Each row is a point. Each copy is the shape, with its points in the same order, turned, moved and blurred by noise. Say if it was mirrored as well.

Shape, 6 rows:
[[ 10   8]
 [ 31   9]
 [-36 -44]
 [ 28  -1]
 [ 26 -10]
 [-60  30]]
Copy 1, 6 rows:
[[ 11  -9]
 [ 23 -27]
 [-60  -3]
 [ 13 -30]
 [  2 -36]
 [-11  59]]
Copy 1 is: only turned
Copy 2 (6 x 2):
[[ 20  10]
 [ 39   7]
 [-28 -43]
 [ 42   0]
 [ 43  -5]
 [-52  28]]
Copy 2 is: only turned
Copy 3:
[[ 16 -20]
 [ 14 -39]
 [-33  33]
 [  3 -35]
 [ -4 -31]
 [ 45  47]]
Copy 3 is: only turned
Copy 4, 6 rows:
[[  4  20]
 [ -1  37]
 [-25 -43]
 [ -5  28]
 [-17  31]
 [ 47 -34]]
Copy 4 is: mirrored

Shape:
[[-46 -27  12 -43]
 [  6  27  -7   8]
 [ 12 -26  -6  -9]
 [  8  33  24 -38]
 [ -3  35 -40  -5]
 [ 34 -35  33  44]
 [ -4  81 -39   3]
 [  5   7   7 -32]]
Copy 1, 8 rows:
[[-23 -33 -34 -55]
 [-20  16  -4  11]
 [ -8 -20  23  -7]
 [  7  -9 -38  13]
 [-57   9 -11  28]
 [ 38  23  55 -21]
 [-59  38 -29  49]
 [ -6 -27 -17   1]]
Copy 1 is: only turned
Copy 2:
[[-50  48  17  -7]
 [  3 -28  23   4]
 [  8  15  -7 -15]
 [-26 -17  47 -37]
 [ 16 -14  49  23]
 [  1 -27 -59 -24]
 [ 13 -51  74  33]
 [-11   4  32 -27]]
Copy 2 is: only turned

Shape, 9 rows:
[[ -4 -35  45  17  -5  27]
 [ 26 -21  40  45   9 -22]
 [ 27 -14  28 -22  -1  18]
 [ 27  26 -39  -6  -6  56]
 [ -1 -51   0 -21  -4  15]
 [-30   3   1  -6 -15 -26]
 [-38 -33 -25 -26  51  -5]
 [ 45  20  25  45  46   4]
 [  0  72   7 -14  34 -50]]
Copy 1:
[[  8   4   6  26 -46  40]
 [  6  59  -6  20  -9  46]
 [ 32   2   1 -20 -27  32]
 [-24 -45  -7 -47  17  31]
 [ 18 -10 -43  -3 -43  18]
 [ -3  22 -14  -1 -16 -32]
 [ 36 -21 -64  29   5 -19]
 [ 12  32  12  13  43  62]
 [ 32  38  20 -18  61 -37]]
Copy 1 is: only turned
Copy 2, 9 rows:
[[  3  21  48  27   4   3]
 [ 25  43  -1  39   4 -26]
 [ 37   9  26  -8  -1  17]
 [  7  33  14 -62  55  35]
 [ -5 -22  26 -11   0  -1]
 [-24  32  -9 -13 -33  14]
 [-33 -36 -28   5   3  34]
 [ 44  56 -21  33  46  14]
 [ 21  64 -70  -9 -25  60]]
Copy 2 is: mirrored

Shape (12 x 9):
[[  3  29  -8  -5 -19 -17   8 -20   2]
 [  0 -11 -13   9  -6 -10 -33  28  20]
 [ -7  14  15  12  10 -22  13  10  -4]
 [ -1  -8 -13 -15  10 -95   0 -11  -1]
 [  4 -13  -5  -5   5 -13  21 -12 -11]
 [ 33   2  12  27  13  16  19 -11  -3]
 [ -4  -6   5  -4  20   6  15 -20  17]
 [ 23  -4  13 -15 -14   3 -35  -6   6]
 [ -2   4   2 -19  12  13   0  -5  -8]
 [ -1   4  -8  -2  22  15   4  -9 -11]
 [ 16  12   0 -19   2  15  -5  62  19]
 [  4 -12  13   2  -3   8  19 -19 -11]]
Copy 1 (12 x 9):
[[  8  11 -16 -15 -35   6 -29  -8  -7]
 [  3  48 -19   0  19 -18  -5  16 -20]
 [  6   8  -4 -11 -13   0  17  -3   6]
 [-31  24 -15  11 -66 -12  31  -3 -45]
 [ -7  -5  10  -4  -9   5  -6 -11 -25]
 [ 13 -13  -6 -19  19 -11 -10 -40  -3]
 [ -5 -25 -14 -14   7  -1 -10   6 -17]
 [  1  17  -6   3   0 -44 -38   6  -8]
 [-14  -5   4  -4   5  -1 -24   7   2]
 [-15  -7  -5   1  14   9 -17  -8   0]
 [-16  48   8 -46  29 -17 -10  18  10]
 [ 12 -18  12  -4   0  -3 -17 -11 -15]]
Copy 1 is: only turned
Copy 2 (12 x 9):
[[  4  14   2  -9  18   5   0 -38 -10]
 [ 13 -41   4  28   5  14   6   0 -17]
 [ 12   7  19   2  -3 -22   6 -11 -30]
 [-50   6  35  19  23   8 -22 -30 -54]
 [-22  19   6  -9   0  -1  -4   1  -5]
 [ -6   0  -6  -9 -10 -43  24  -4   9]
 [-10  27   4  14  11  -9  29   9   3]
 [  6 -25  27  18  13   8   7 -17  29]
 [ 12  25  12  15  -8  -3   7  -2  15]
 [  1  25   1  11 -22  -6  14  -3   8]
 [ 55 -17  -4  34   1 -14 -25  12  -3]
 [ -8  14  13 -18   1 -14  10   6  14]]
Copy 2 is: mirrored

Shape (17 x 11):
[[ 72  27 -42   7  17  -2  21 -13 -14   9  12]
 [ -9 -14  46 -35  15  13 -14   9 -32  -9 -26]
 [ -7 -40  -1  57 -58  26  37 -53 -13  15  -6]
 [-16 -18 -43 -12  23 -32 -22   7   0   9 -19]
 [-35  -7 -25  59 -13  48 -13 -31  -6  23  45]
 [  7 -11 -15  23  -2  31  -9 -48  29  -6  18]
 [ 27 -24  52   5   8  -2   4 -15 -35 -21  16]
 [ 25 -15  -2  29  20   4 -26 -33  17 -31   7]
 [-11  17  -3 -15  -4 -16 -30  -3 -30  -7  24]
 [ 39 -18   1 -18   1   5 -87  -3 -18 -17  21]
 [-19  31   7  57  -1  -9   5   7  19 -33  -9]
 [ 17  23 -23   2 -25  -7   6 -30  16 -17  11]
 [-19 -29   1  72 -29  14   6  19  36  -7  47]
 [ 15  -2  18  25   1 -28   3  -9   4  40  17]
 [ 11 -50  -5   6   6  -5 -33 -58  -2  10 -35]
 [ -6  14  -3  -3  11  -8  22  -3 -28 -70  15]
 [ 56  -6  -7  22 -12  20 -15 -25 -20 -26  27]]
Copy 1 (17 x 11):
[[ -2   2  29 -35   6   8 -29  35  24   3  39]
 [ 32 -21 -22 -10 -43  14  42  -1 -59  18  -3]
 [-51  54 -41   6  -3   3  54  -4  35  42   2]
 [ 16 -48   8  38  11   0   8 -22  -6   4  15]
 [-24  27  24  13   9   3  54  14  42  -3 -58]
 [ 14   9  12  -6  15  48  55  21  38  17  -5]
 [  6  -3 -36 -49 -44  13  35  25 -16 -20   1]
 [ 11 -35   0 -18 -10  49  50  23  39   3   9]
 [ 35 -22  12 -19   3 -23  31  -3  -8  -6 -14]
 [ 46 -42  33 -41  -9   2  77   0  -7 -28  22]
 [  0 -40 -12 -11 -21  22   4   2  39  47 -47]
 [ 21  -6   0 -33  34   8  11  -1  32  25   3]
 [-39   5 -11 -19   4  40  32 -46  52  -3 -59]
 [ 20  13 -12  -4 -31   7  -1 -19  42 -16   3]
 [ 22  -6 -14  32 -13  13  59  12  17  12  47]
 [ -1 -47 -36 -36  27  20   5  34 -14  20 -21]
 [-20   2  10 -60   5  19  44  25  21   2  20]]
Copy 1 is: mirrored
Copy 2:
[[-50  -5   0  36  40  27 -13 -20  10 -34 -32]
 [ 13 -27   8 -69 -17  32  16  -7 -15  -8   6]
 [-32  41  -8   9 -42  -7  25 -72  44 -13  50]
 [ 27   9  25  16  -2   4   7 -22 -54 -11 -18]
 [-14  -5  -5  38 -44 -16 -19 -63  29  47  17]
 [ -1   5  -7  39 -18  23  26 -25  38  21   5]
 [-11  12  17 -51 -17  55  -6 -26  36  -8  -9]
 [  6   1  28  28 -25  40  17 -12  35   0 -20]
 [  0   4  23  -9   0  28 -33  -3 -19  18  12]
 [  2 -21  13  15 -39  95 -19   5 -23  11  -5]
 [  5  15  36  11 -33 -35 -11  18  37 -10  -3]
 [-16  25   3  31  15  17   5   7  17  -2  15]
 [-12  50 -13  21 -76 -22 -14 -18  36  25 -23]
 [ 20  25 -16   1  -6  13 -33 -34  18 -27 -12]
 [ 32   0  17  16 -24  53  39 -56   0 -23  18]
 [-33  19  59 -28  11   8   6  16  14  20 -11]
 [-46   2  12  21 -17  60  -8 -14  31   0  -5]]
Copy 2 is: only turned

Shape (15 x 12):
[[  3  34  39   8  26 -34  29  -9 -15   2  11   7]
 [-39 -27 -13  13 -35   2 -26 -31  37  -8  10  14]
 [-27   8   8   8 -27   2  29  23   1  42  -6  10]
 [ -2 -55  31  19   7  13 -32   2  37   8 -21 -38]
 [-16  -3  24 -57  32 -23  39 -10 -40 -20 -11  17]
 [ 25  28  11  13  34  -1  38  16 -36 -35  39 -32]
 [ 35  30  29   3  -8 -46 -15  16 -19 -44  43 -35]
 [-18  15  17 -16  32  27 -28  18  25  16 -23 -13]
 [ 26 -44 -15 -39  33 -12  -4 -11  31  26 -25  -1]
 [ 36  15 -11  23  -5  13  23 -18   3   7 -36 -23]
 [-12  24  15 -39  44  31  32  14 -12  29  26   7]
 [  0   7 -18   7  14 -13 -24 -18 -34  13  -7  13]
 [ 27  10  37  21 -38   4 -22  13  -5 -21  32  34]
 [ -2 -27  49  -5 -27 -24 -18  32  33 -26  49   0]
 [  7  18  33  21 -24  31   4 -38 -21   5  13 -46]]
Copy 1 (15 x 12):
[[-21   4  20  20   1 -20   2 -47 -16  24  -7  14]
 [  6  33 -23  10  30  24 -13  35  35 -24  14  23]
 [-40  30  10  -2  -2 -33 -20  38  13  13 -20   4]
 [-20 -19 -32 -14 -14  10  -4  33   7 -22  23  95]
 [-48  14  -8 -25  29  -2  41 -46 -40  10 -22  -3]
 [ -4 -47  32   1  11  -3   7 -19 -46  50  30   9]
 [ -5 -81  30  16  23   3  -2 -23 -13   3  -9   6]
 [ 10  12   6 -39 -31   0   2  16  -3  -1 -15  55]
 [-55  -1 -26 -38 -37  14  33 -11  31 -14  22  34]
 [-26   3  11  30 -42  20  17  23   4  34  19  19]
 [-22  23  19 -65 -13 -13 -15 -23 -29  29  -2   5]
 [-10  -2 -38   2 -21  -1   1 -13  18  35 -22  -4]
 [  5 -17  -3  38  -7 -24 -18  15 -13 -37   2 -10]
 [-18 -40  15  -5  44 -28 -23   6   1 -52  13  32]
 [-23 -12   3  30 -14  47 -36  14 -42  26   4  31]]
Copy 1 is: only turned
Copy 2 (15 x 12):
[[  8 -12 -18   9  55  17 -19 -26  21 -27  20  -2]
 [  6 -10 -22 -11 -33 -18  -3  10  -4  39 -21  43]
 [ -8   8  31  -2  31 -28  14   6  29 -12 -13  23]
 [-41  -8  27  -9 -33   2 -25 -15   0  56  17 -11]
 [-10   1 -10  33  21  -8 -34 -45 -27 -69  18  23]
 [ 16  -2  -7  15   2  55  -6 -22  36 -60  17 -35]
 [ 24 -30 -14 -43   4  63   5  -9   1 -36  45 -16]
 [-31 -12  21   1  13  -2  10 -44 -18  17 -29 -25]
 [-69   4 -10  23   2  -5 -26  16 -44   6   3 -11]
 [ 15  42   8   8  16   5 -23  20  -1   6  -2 -40]
 [-28 -25   1  38  24 -18  11 -31  15 -55 -21 -27]
 [-15  35 -43 -21  11  -9   1 -20  -3 -14  -3  -4]
 [ 32 -17 -17 -10  -1  -1  48  -5   9   7  51   4]
 [ -7 -62  12 -14 -19  24  21  -1   3   8  45  35]
 [ 39  -8   5 -23 -13 -21 -29 -11  32  -5   7 -45]]
Copy 2 is: only turned
